Each row is a point. Each copy is the shape, with its points in the same order, turned, moved and blurred by noise. Some copies are also mirrored. Which?

Shape (7 x 2)
[[-37  19]
 [ 33 -41]
 [  7   4]
 [-22  13]
 [ 29  35]
 [-30  33]
 [ 27  20]]
Copy 1 (7 x 2)
[[ 35   8]
 [-54  -9]
 [ -6 -16]
 [ 17   1]
 [  5 -51]
 [ 40  -3]
 [ -5 -43]]
Copy 1 is: only turned
Copy 2 (7 x 2)
[[-20 -39]
 [ 18  49]
 [  9  -9]
 [-11 -23]
 [ 46 -23]
 [ -2 -47]
 [ 36 -16]]
Copy 2 is: mirrored
Copy 3 (7 x 2)
[[  9 -39]
 [ -3  48]
 [-17  -3]
 [ -3 -28]
 [-55 -16]
 [ -9 -43]
 [-38  -7]]
Copy 3 is: only turned
Copy 4 (7 x 2)
[[-35  36]
 [  6 -44]
 [  1  10]
 [-22  25]
 [ 31  29]
 [-23  46]
 [ 27  16]]
Copy 4 is: only turned

Shape (8 x 3)
[[ 67 -30 -28]
 [  0  42  27]
 [  7  25  28]
 [-34  17  22]
 [ -5 -28 -41]
 [ -2  25  -5]
 [-29 -13  40]
 [ 16  20   9]]
Copy 1 (8 x 3)
[[ 34 -62 -39]
 [ -2  11  39]
 [ -8  -2  26]
 [-23  34  11]
 [ 18   6 -58]
 [ 16  15   8]
 [-50  15  -2]
 [  7  -7  14]]
Copy 1 is: only turned
Copy 2 (8 x 3)
[[ 34  82  -1]
 [ 17 -22  40]
 [ 11  -6  36]
 [-18 -28  13]
 [ -8  39 -43]
 [ 17  -5   5]
 [-41  -2  29]
 [ 22   1  22]]
Copy 2 is: mirrored
Copy 3 (8 x 3)
[[-46  42  42]
 [ 55   0  20]
 [ 39  -6  19]
 [ 33 -19 -19]
 [-36  31 -24]
 [ 25  28  -1]
 [ 15 -40 -14]
 [ 20   3  31]]
Copy 3 is: mirrored

Shape (9 x 4)
[[ 51  47 -18 -33]
 [  7  30  10  17]
 [ 12 -20 -31 -36]
 [ 12   0  44  32]
 [-27 -53  50   9]
 [ 30 -12 -22 -13]
 [ 31  17 -23 -13]
 [-23 -11  20   3]
 [  8  18 -31  42]]
Copy 1 (9 x 4)
[[  1  40  46  55]
 [ 14   0  -1  35]
 [-28  45  27 -15]
 [ 43 -26  -1   8]
 [  8 -36  -5 -57]
 [ -5  45  20  -6]
 [  1  38  19  25]
 [ -9 -19  -3  -7]
 [ 12  30 -33  37]]
Copy 1 is: only turned
Copy 2 (9 x 4)
[[ 24  55 -28 -70]
 [ 14   2   9 -32]
 [-17  47 -33 -10]
 [ 43  -5   7   2]
 [ 12  15  11  63]
 [  7  24 -50 -14]
 [ 14  33 -29 -40]
 [ -8  19  16  16]
 [ -2 -23 -24 -38]]
Copy 2 is: mirrored

Shape (9 x 4)
[[ 20 -36  27 -35]
 [-19  12  -9  19]
 [-29  37  17  67]
 [  6  -2 -12  50]
 [-12  37 -17  32]
 [ 39  34   7  12]
 [ 30 -31   5 -27]
 [-16  33  10  34]
 [  2 -17  33 -34]]
Copy 1 (9 x 4)
[[-29  -3 -54  15]
 [ 12 -13  22  -2]
 [  8 -26  73  27]
 [ 29 -42  15  25]
 [ 32  -4  38   6]
 [ 24  17   3  53]
 [ -5  -4 -52  13]
 [  8  -3  43  21]
 [-36   8 -31  11]]
Copy 1 is: mirrored
Copy 2 (9 x 4)
[[-15 -41  28  18]
 [ 21   6 -37 -12]
 [ 20  65 -37  -8]
 [-23  31 -33 -11]
 [ 13  30 -42 -35]
 [ -8  30  17 -40]
 [-27 -34  15   1]
 [ 22  35 -20 -22]
 [  7 -26  28  10]]
Copy 2 is: mirrored
Copy 3 (9 x 4)
[[ 32 -55  -1  35]
 [-11  19 -16  20]
 [-67  35 -16  37]
 [-12  31  10  50]
 [-28  36  -1   7]
 [-22  -7  43  10]
 [ 39 -37  13  30]
 [-43  16  -7  18]
 [ 14 -52 -14  22]]
Copy 3 is: only turned

Shape (10 x 6)
[[  4 -17  28  -6 -18  47]
 [ 27  38 -24 -34   4 -43]
 [-33  -2   8 -11  20   2]
 [  4  60 -46 -38  13  52]
 [-40 -11  15  15 -42 -29]
 [  9 -15 -15  14  39 -24]
 [-21  31  31  22 -15 -31]
 [ 28  -8  11  -9 -32  34]
 [ 18 -19  15  29 -26 -18]
 [  1  44 -23 -44  38 -14]]
Copy 1 (10 x 6)
[[-30  36   5  17   3  49]
 [-34   0  -9 -33  15 -57]
 [ 10 -10 -31   3  -4  15]
 [-40  35 -45 -60 -46  -6]
 [ -9 -34  30  46 -14   6]
 [  9 -29   3 -33  27  12]
 [ 26   0  19  33  -9 -20]
 [-46  35  15   0   4  31]
 [-15  -1  48  14  17  17]
 [ -8  -1 -50 -29   9 -37]]
Copy 1 is: only turned
Copy 2 (10 x 6)
[[-15   2 -45  40  27 -15]
 [-25 -60  22 -28  18  37]
 [ 11 -26 -22 -18  31 -30]
 [-10 -74 -60 -10 -35  25]
 [-26 -10  31  12  25 -60]
 [ 30   1  13 -28  21  13]
 [-48   0  13 -31  24 -31]
 [-25  -2 -22  47  13  12]
 [-18  21  30  15  19  -4]
 [ -2 -69 -19 -46  20  24]]
Copy 2 is: only turned

Shape (12 x 8)
[[-13  -9 -14  17  26   0  -3  12]
 [ 15  -2  -8 -23 -11 -26  14  22]
 [  0   7 -24  -2   1  95  -6  -6]
 [ 88 -25 -31   5  11 -26   6  -6]
 [-25 -35 -25   1  34 -20  17  -1]
 [-14   5  51 -19   7 -12  -3   9]
 [-24  -5   4   9  -7 -26  16  -1]
 [-19  -9  -8 -25  25  -5   4  -6]
 [-25 -31  22  -5  -1 -18 -49   1]
 [-25   1  -1 -21  -8  -5   4 -25]
 [-21 -10 -33 -22   8 -26  18 -23]
 [ 33 -36  27 -20  -2 -26  18  12]]
Copy 1 (12 x 8)
[[ 13  -9 -10 -33  13  -4 -21  31]
 [ 17  33   6 -28 -24  -9  17  15]
 [ 30 -65   4  -6 -20  46 -31 -25]
 [ 93  21  24 -10  11 -36  25  11]
 [ 25  -7 -20 -34   6   0   1  67]
 [-27  24  25 -30  14  27   3  18]
 [ -6  22 -13  -7  -1   0  -4  38]
 [ -1 -15   4 -33  -3  12  17  39]
 [-17   7  51 -23  -4   2 -28  57]
 [-13  -6   6   2 -13  10  17  32]
 [  8 -11 -12  -9 -18  -8  31  51]
 [ 34  53  32 -24   2  15  13  27]]
Copy 1 is: only turned
Copy 2 (12 x 8)
[[-17  -3  19  20 -19 -21  -3   0]
 [ 36  -4 -28  12 -21   2   0  -2]
 [-21 -27  20 -67  34 -40 -12   2]
 [-14 -29 -68  40  19  -7  32 -17]
 [-12  -4   3  27 -56 -36 -20 -17]
 [ 33  41   0  15  -4 -18 -29  33]
 [ 16  29   9  20 -22 -12 -17 -19]
 [ -4   8 -11  -4 -33 -21 -27   4]
 [  1   7  12  41  -4   2 -66  19]
 [  7  32  -6  -9 -21  -6 -40 -11]
 [  2  10 -24  -3 -45  -8 -24 -32]
 [ 42   4 -41  43   2 -28 -16   7]]
Copy 2 is: only turned

Shape (13 x 9)
[[ 22  -6 -11 -13 -27  11  24  37   2]
 [-40   0  29 -27 -11 -17 -25  -4  30]
 [ 31 -24 -48  49   8 -25  -7 -29 -47]
 [-38  26 -18 -13  40  51  13  -3  24]
 [ 16   2  15  32  11  42 -44  10  -3]
 [ 26 -57  11   6  47 -22 -10  43 -49]
 [  3  25  -5  30  -4  16  39  -2 -25]
 [-30  -2 -47  34  10  -3  10  34  16]
 [ -3  15  17  24  48  27 -31 -33 -18]
 [ 36 -49  31  35   4 -10  43 -40 -17]
 [-41   6  32  -4 -14 -17  16  41  29]
 [-47   5 -44 -17 -35   0  21   1  20]
 [-50 -26  33   8 -39   4 -22 -17  -9]]
Copy 1 (13 x 9)
[[ 11 -34   1  20 -15   7  38  11  11]
 [ 45  21  -3  -1  20  12 -30  -3 -16]
 [-50  43 -12  38 -14 -24  37 -43  53]
 [  1  32  38 -17   6 -12  -2  68  13]
 [ 11  23  19  25 -62  -8 -24   9  39]
 [ -9   8  57  81  -5  30  16 -40  39]
 [-51   4   4  10 -26 -11  19  19  -5]
 [  9  41  10  44  -3 -29  46  35  -2]
 [-27  47  37   1 -25 -13 -42   3  32]
 [-65 -21 -21  57  15  -4 -26 -16  36]
 [ 32  -1   6  32   7  10  -3  22 -50]
 [ 19  24 -29 -11  25   2  45  36 -10]
 [ 10  38 -39  21  -5  40 -31   3  -5]]
Copy 1 is: only turned
Copy 2 (13 x 9)
[[-22  30  23 -20 -22   4  25  -8 -27]
 [-11 -23  42   5  46  -8 -31  10 -10]
 [-41  22 -68  40 -18   8  11  -9  40]
 [  6 -56  33 -13  -2  11  16 -60  19]
 [ 24   2 -13  21 -11   4 -34 -49 -19]
 [ -5  16 -63 -54 -27 -25 -42   7   5]
 [ 19  31   3  -1   0  10  35 -28  22]
 [-23  -4   5 -13 -17  64   3 -13  20]
 [ 34 -32 -38  19  14 -14 -15 -41  28]
 [  7  34 -11  28 -42 -51   1  29  40]
 [ 12  14  51 -28  19  22 -18  18  -4]
 [-58   3  52  -2  17  26  21 -21  12]
 [-17  26  41  30  30 -18 -51 -15  18]]
Copy 2 is: mirrored
Copy 3 (13 x 9)
[[ 34 -15 -11 -15 -47 -33  10 -30  -1]
 [ 19  22  -4 -72 -12  39   8   5 -17]
 [-15  32  -6  21 -10 -81   1  44 -11]
 [ 60  -9   0   7  19  37 -20   6  33]
 [ -5 -34 -20 -24  37 -27 -15   3   2]
 [-14 -46  46 -41 -41 -60  11  46  22]
 [ 22 -15 -16  37 -23 -13   9  17 -20]
 [ 59  13  26  -4  15 -27  20  -3  -8]
 [ -9 -15 -11  -2  39   6 -26  48  11]
 [-63  -7  11  23 -33 -21  32   1   7]
 [ 37  -7  16 -42 -23  33  39 -18 -33]
 [ 68  49 -22 -15 -26   8  30 -12   0]
 [ -2  11 -35 -47   5  12  61  20  -2]]
Copy 3 is: mirrored

Shape (13 x 9)
[[-34  65 -15  35 -19  17 -15  45   7]
 [-26 -20  10 -11   1  41  31   8  -9]
 [ 26   2 -41  -2 -18  25 -34 -20 -57]
 [ 47  -5 -26  -6  26  14 -20  -3  -4]
 [-19   4  40  37 -43 -19  -1  32  34]
 [ -2  49  -4 -22  -2 -16 -34  -1 -35]
 [ 41 -22  -5   2  -7  37 -17  41  20]
 [ 45   5   5 -17  -8  44  26 -27 -42]
 [-54  24  -6  23  -5 -10  38 -14 -37]
 [ 16 -17   2  47  24 -38 -52   3 -17]
 [-30 -25  41  28   1  49  23 -24 -22]
 [  5 -21 -17  37  -1  -3 -50  -2  44]
 [ 26 -21 -20 -15  -4 -20 -17  55  32]]
Copy 1 (13 x 9)
[[ 18  -8  10  20  -8 -47  -7 -48  50]
 [-55 -25  -5   3  -2  -8  24   1 -14]
 [-23  73   2  20 -46  -2 -11  12  -2]
 [ -5  24  32   0 -38  41   1   2 -16]
 [ 11 -20 -52 -17  13  19   8 -48  43]
 [ 13  23 -11  54 -17  -7 -30 -19 -17]
 [-30   1  13 -11 -50  46  32 -18  24]
 [-68  43   3  -5 -26  10  -9 -20 -45]
 [-17  -8 -34  -1  31 -47 -34   9  -6]
 [ 34  49  -3  -2  16  49  -4  18  26]
 [-56  13 -25  -8  42  -9  41  -6  -7]
 [ 43  15  -4 -18 -21  26  47  -3  26]
 [ 12 -28  -1  -3 -48  56  -3  -1  29]]
Copy 1 is: mirrored
Copy 2 (13 x 9)
[[-42  13  49 -31 -40 -41  30  26 -34]
 [-10   2  27  33  -3  -4 -31   1  10]
 [-25 -30 -32 -25 -43  48 -15  28 -22]
 [ -2  13 -14   3   4  55  13  22 -32]
 [-19  17  20 -28  31 -66   5  -3 -22]
 [  3 -20   7 -42 -31  12  36  25   7]
 [-26  38   9  -8  31  26 -20  41 -33]
 [ -3 -54  -6  33   8  29 -17  43 -15]
 [-19 -27   9  23 -50 -41  17 -19  10]
 [-33  12 -30 -43  13  21  39 -36 -18]
 [-30 -39  37  29  10  -8 -38 -40  -6]
 [ -4  40  -6 -40  13   6   1 -28 -58]
 [  5  69 -13 -20  21   4   6  36  -6]]
Copy 2 is: only turned
Copy 3 (13 x 9)
[[-15  -8 -31  36 -24   2  35   1  75]
 [-34 -48   6 -17  -7  37  -7  -4   5]
 [-50 -25 -29  39  32 -39  12  -6 -41]
 [-43   7   4 -19  32 -40  -6  -9  -7]
 [ 45 -15  -5 -20 -53   3  29  11  24]
 [-19  30 -31  39  32  14   9   9   0]
 [-27  -9 -21 -33 -19 -38 -22 -15  11]
 [-36 -30  -2   7  41   5 -15 -54 -39]
 [  6 -44  28  38  24  45  29  16  15]
 [ 21   0  -3  -9  40 -50  16  46   2]
 [  1 -79 -11 -31  22  40   9  -4  -3]
 [-21  -2  -7 -41  -7 -50  47  36   4]
 [-26  24   9 -12 -45 -34 -27  19  13]]
Copy 3 is: mirrored
Copy 4 (13 x 9)
[[ 41   9  29  55   8  38 -41   8  46]
 [ 17  -2  31   3  26  12  27  39 -27]
 [-29  52 -33  19 -14  49  19   3 -12]
 [ -5  18  16  -7 -27  45  30 -35 -16]
 [ 44 -49  11  53 -11 -17   5   1  32]
 [-37  -1  -4  26  -8  30 -38  -9  10]
 [ 12  13  42  33 -10  33  65 -26   4]
 [-40  16  -3 -26  -1  33  47  33   5]
 [ 29   8 -12 -10  23 -12 -41  45   3]
 [ 15  12  -7  33 -77  -5 -11 -30 -21]
 [ 21  -5  12  14 -16   3  30  78 -29]
 [ 50 -16  -7  45 -43  36  20 -38 -25]
 [ 16  -4  35  29   5   9  29 -68  -2]]
Copy 4 is: mirrored

Shape (15 x 11)
[[  5 -43 -12  56  46  26  35   7   5 -14  30]
 [ 20  36  -8   7 -26  30  41   1 -16  -5  34]
 [ -3 -38 -10 -25  -4  14  36  49  43 -33 -35]
 [ 36 -32 -15  -6 -23  16 -22  40  14   9  38]
 [-33 -19   9 -12  28  -9 -31   8 -24  39 -22]
 [-44 -13 -12 -19 -27  37 -24  15  17  16  12]
 [-29  38  -7  29 -13 -32 -36   2 -15  47 -19]
 [-22   7  -2  32  26  -3 -21  -2 -31  11 -23]
 [-26  32  53   0  44  29  -5   7  -3  33  39]
 [-33 -24  31 -30  53 -15 -34 -32  -8  17 -25]
 [-37 -25  25  58  30   2 -38 -24  22 -35 -31]
 [ 10  43  50   8 -31 -31  41 -39  20 -25 -35]
 [ 22 -27 -30 -23  -4  32  13  24  34  26 -37]
 [  5 -38  24   1 -11 -42  -5 -16  48  13  40]
 [  1  13 -10  32  33 -35  -9  -8  50 -22  35]]
Copy 1 (15 x 11)
[[-15  -5  -8  17 -74 -17  25 -38 -27 -13  13]
 [ 16 -40  19  -7  18 -38 -15 -36 -48  16  26]
 [ 20 -18  -2  36 -42  16 -20  59 -20  13   0]
 [ -2 -10   7 -33 -11  11  34   7 -36  55 -12]
 [-40  21 -28 -36   1  43 -29 -11  11 -14  -6]
 [-11 -24 -31 -15  -3   6 -36  -3 -23  43 -39]
 [-11 -37 -53 -65  39  28 -17 -29   4 -27  11]
 [-11  -1 -33 -45 -11   1 -22 -27   4 -38  10]
 [ -1  26  -8   9  26  26 -24 -86 -23   0  -8]
 [-39  41 -26  -1  15  22 -23  -9  45 -29 -21]
 [ 11  15 -72  -6 -30 -15  10  -9  12 -59 -38]
 [ 17 -33 -13  35  68 -37   0  16  -9 -65  19]
 [ -3 -39  31  -5 -28  31 -15  30  -6   1 -23]
 [-31 -14 -31  23  26  11  59  -2  -1  18 -10]
 [ 23 -23 -48  16  -6  -9  46 -34  32   5  14]]
Copy 1 is: mirrored
Copy 2 (15 x 11)
[[ 12 -26  61  52  -6 -30  -8 -37  11   6 -21]
 [ -6 -25  12 -18 -16 -45 -48   7  -9  51   2]
 [ 50 -12  34  11 -17 -22   1  41  23 -33  50]
 [ 66  23  21 -13 -60 -33 -20   1  -1   6 -14]
 [-11  28  -1 -13  -9   8  58 -16 -25  -2   0]
 [ 34  21  -9 -15 -13 -42  -4 -20 -30 -16  33]
 [-11  54 -12 -36  21  34  -4 -25  -1  34   4]
 [ -3   9   7  10  15  20  28 -10 -26  29 -13]
 [-42 -17 -47   7 -31 -36   9 -37  16   1 -16]
 [-11  11 -23  -8  31   1  65   8 -15 -32 -29]
 [ 27   8 -18  62  55  20  16 -11  -8 -16 -24]
 [-25  16 -26   8  58 -17 -40  76  38  14 -14]
 [ 22  11  42   3 -47  -2 -12  37 -10 -36  26]
 [ 32  44  14 -16   1 -38  -7  -5  41 -22 -44]
 [ 26 -11  12  -6  18  16 -24 -35  54  -8 -41]]
Copy 2 is: only turned
Copy 3 (15 x 11)
[[  2  37  15 -33  -9  30  66  12  61  20  30]
 [ 19  32  24 -16  20  42  -8   5   5 -42  57]
 [ 57  20 -35 -38  -8  15  31  25 -15  38  -9]
 [ 23 -14  24 -38  29  17  32  16   7 -32 -31]
 [-30 -23 -38 -37   8 -35   8 -34  12  21  15]
 [ 20   9 -13 -36  54  26 -12 -31  13  18  -5]
 [-13 -39 -20  24  16  -6 -30 -50  22  -5  34]
 [-39 -15 -14  -8  -2   5  16 -32  15  19  46]
 [-29  22  47 -40   2 -15 -47 -12  42  22  29]
 [-44  26 -27 -40 -15 -39   1 -48  -5  32  -7]
 [-29   4   5   6 -34  29  45 -60  13  70   1]
 [ 41  43   2  26 -56  15 -24 -41 -27 -16  33]
 [ 59  13  -9 -25  38 -26  40   9 -15  19   5]
 [ 28  30   8 -10 -30  -5  13 -48  39 -30 -48]
 [-15  40   7  45 -19  15  14   2  46  -9 -24]]
Copy 3 is: only turned

Shape (16 x 12)
[[-37 -24   9 -33  11 -54   6  25  28  -7  34  22]
 [ -1  19  20  21 -21 -30 -18  15  -2 -22  33   4]
 [-14  36  -8 -24  46  -9   4  -3  -8 -21  42  10]
 [-28  -3   5 -24  14 -57  -5  17 -12 -41  21 -18]
 [ 23 -42  11  15  42 -27   1  50  33  19  17 -35]
 [  4   2  50  42 -30   7 -14  -7  34 -64 -31 -21]
 [  6 -25  40 -13  28   6 -11  20 -49   1 -17   7]
 [ 15  66 -20  28  -7  13 -39   8 -43  -9  -1 -17]
 [ 32  13 -45  55   4  19   4   5  -1   3 -64 -34]
 [  9 -43  -2 -51  14 -15  11 -53 -75  12  11  -4]
 [-24  43  27  -5  -3  12 -25   2  25  15 -13  -6]
 [ -1  11  -3  20   6  -6 -35 -11 -37   1  13  26]
 [  1 -33 -13  -7 -10 -34 -45  12 -10 -20  17 -17]
 [ -6  10  38  22 -36 -38   2  21 -43  31  26 -11]
 [ 11 -35  16  21  49 -41 -39 -54 -16  -1 -18   5]
 [ 53 -37  12 -24   0 -36 -11 -46  -1 -35 -61   3]]
Copy 1 (16 x 12)
[[ 40  -4 -32  18 -15  48  25  11  22 -22  -1  23]
 [-15 -22 -10 -22 -24  18 -21  -8   0 -39  15 -14]
 [ 21  22 -11 -13 -17  16  14   1 -26   2  51 -12]
 [  8   9  -4 -20 -19  55  40 -15  19 -40  15  -6]
 [ 14 -13 -48 -18 -71  -4  42 -54  27  13 -18  18]
 [-25 -31  40 -81 -24  -4 -28  -3  33 -22 -25  10]
 [ 13  44  18   7 -32   8 -21 -63  31  -2  -4  -5]
 [-52   3   4 -31   4 -32 -12 -56 -29 -21  35 -42]
 [-51  -7  11 -43   2 -73  23 -31  32  34 -18 -27]
 [ -4  42  61  65 -52  26  17 -18   3   3  -6 -39]
 [ 29 -15   1 -26   6 -32 -12 -25 -29 -31  -8   4]
 [-32  33 -10   4 -22 -13 -28 -18 -16 -25   8 -10]
 [-44   9  -4  -3 -44  33  27 -26  -6 -28 -20  11]
 [  9 -21 -19  13 -24  10 -24 -44  27 -52 -15 -64]
 [-21  46  25  10 -80 -37  17  -4  17 -37  -2  19]
 [-40   0  83  24 -38 -10  21 -10  46  -8  -8  38]]
Copy 1 is: mirrored
Copy 2 (16 x 12)
[[-40 -42  -3 -20   4   8 -26  17  18 -18  59 -19]
 [-43  17  10  -2  39  -7  23   0  33 -18  31   8]
 [-12 -29 -44 -16  39   5  -5 -36  38 -34   8 -11]
 [-37 -12 -10 -20  58  19 -21  -7   0 -12  43  -7]
 [-20 -23  31   4   5  15   1  26   0  30 -26 -45]
 [-53  18  -6  32  21  -7  61 -14 -34  13  19  62]
 [ 23  -4   1  40  34  37 -10  30   1 -34  -2  16]
 [-10  54 -36  -8  66 -10  43   1  39 -29 -30  22]
 [ 15  75 -36  -4  11 -25  44   9 -36  19 -51   2]
 [ 27  34 -10  -7  -1  72 -64 -31   8 -51   7  14]
 [-44   9 -59  23  11  -5  16  22  40  -9   2  23]
 [  0  26   1  -6  28 -13   3   3  34 -52  -5  26]
 [-36  12  24 -44  33  29  -5  21   3 -13   6  25]
 [-35  59  19  29  35  21  -1  22  42 -33  24 -20]
 [ -1   9  19   6  14 -20 -60 -16  -5 -12 -19  49]
 [ 29  31   2  -4   2  18 -28 -12 -29  36  31  70]]
Copy 2 is: only turned

Shape (16 x 12)
[[  7 -31  40 -18  13 -38   2  39  -7   6  26  55]
 [-33 -50 -17 -34 -23 -34  76 -10  37 -14 -19  -2]
 [-10  12 -36  -1  -4  35  -7  -5  11   8   8 -58]
 [ 56   0  15  -4 -59 -17  23 -62  40  15  -1 -61]
 [ 24 -34  20  60  16   6  25  -5  15  19   9  18]
 [  4  23  -5 -15  12  21  -7   3  33  -9 -30 -11]
 [-36   8 -27  -3  16   0  10 -12  58  50 -12 -15]
 [-22  -7 -29  -4 -12  35 -23  17 -30 -58   7  16]
 [-17   0  16 -10   6  19  36  52 -16  10 -16  39]
 [  1  11  27 -15  93  11 -34 -10 -16  39 -17 -25]
 [-27 -23  -6   1 -22 -47 -23 -17 -16 -23 -13   2]
 [  0 -39  24 -17 -16 -20  43  22  -6 -13  17  27]
 [ -8 -32 -64 -38  41 -38   0  24  -6 -11 -25  30]
 [ 38 -46  10 -20  20 -11 -19  46  33 -27 -20 -23]
 [-18  59 -18 -10  34   3  -8  -1  12 -20   3 -39]
 [-14 -26 -36 -25  35  34   0 -67  34  10   4  -8]]
Copy 1 (16 x 12)
[[-23  81  25  36 -22  41  11 -16   7   9 -36  12]
 [-50  -3  12   9 -23   5  90 -23  52  13  35  -5]
 [-21 -39   6 -35  13 -16 -20   6   6 -31  15   6]
 [ 28 -31  23   0  24 -46  75  15  -3 -41   7  62]
 [-32   2   4  35   6 -33  11 -14 -19  33 -59  17]
 [  7 -15 -20  12  17  14 -17   6  19  -8  17   5]
 [-23 -43   5 -13  29  32   0 -26  49   1 -22  17]
 [-11  23  -1 -31 -20  12 -14  16 -29   0  25 -61]
 [-20  32 -11  40 -34   7 -12 -39  28  -8 -16 -32]
 [-40  -5 -40  26  10  52 -48  43   8 -45 -45  38]
 [-25  -2  29   5  -9  52  42  10 -35 -12  10 -10]
 [-21  54  17  18 -38   3  43 -16   9   3  -5  -6]
 [-61  22  40  34   8  44  -4  26  39   8  25 -36]
 [-38  44   1  28  29   7 -11  -5  -8  13  49  41]
 [ 14 -38  -1 -19 -26  30 -38  31  17 -13  12  16]
 [-36 -22 -18 -30  46  -1  30  57  37  -2 -21 -12]]
Copy 1 is: only turned
Copy 2 (16 x 12)
[[  6   1  -1 -39 -32  35   2  37  16  36 -11  15]
 [-41   5  20 -71  23  -3 -11 -35  30 -31  51  48]
 [ -2  -5  -2  30  48 -47  -3 -26   4 -22  23 -31]
 [-60  20  51  37  56 -11  59 -30  64 -29   8   2]
 [-40  18   0  29  13  20  16  49 -13  -1  31  30]
 [  9   0 -11  31   1  -2 -17 -24  25 -42  -1   1]
 [-17 -34 -26  23  35 -44 -28  -6  39 -15  24  33]
 [ 31   3  36  -7  -6  -6 -26 -20 -52 -18   0 -27]
 [-18   2 -40 -29  -5  25 -29   5 -20  -4 -19   4]
 [ 23 -17 -65  68 -29  -7  19 -30  20  35  28  -3]
 [ 20  -4  43 -21  -3 -21  27 -25 -13   5   0  40]
 [-27  12  14 -54  -5  29   5  11   6   7  10   6]
 [ 38  27   6 -22 -14 -13 -58 -28  11  27  28  43]
 [ 53  42  -2  -2  19  34  13  -2  40 -15  25   4]
 [ 12   5 -23  27 -15 -64  -3 -27  17 -40   3 -23]
 [-16 -40  25  46   5 -17 -32 -32  22  -7  73   5]]
Copy 2 is: mirrored
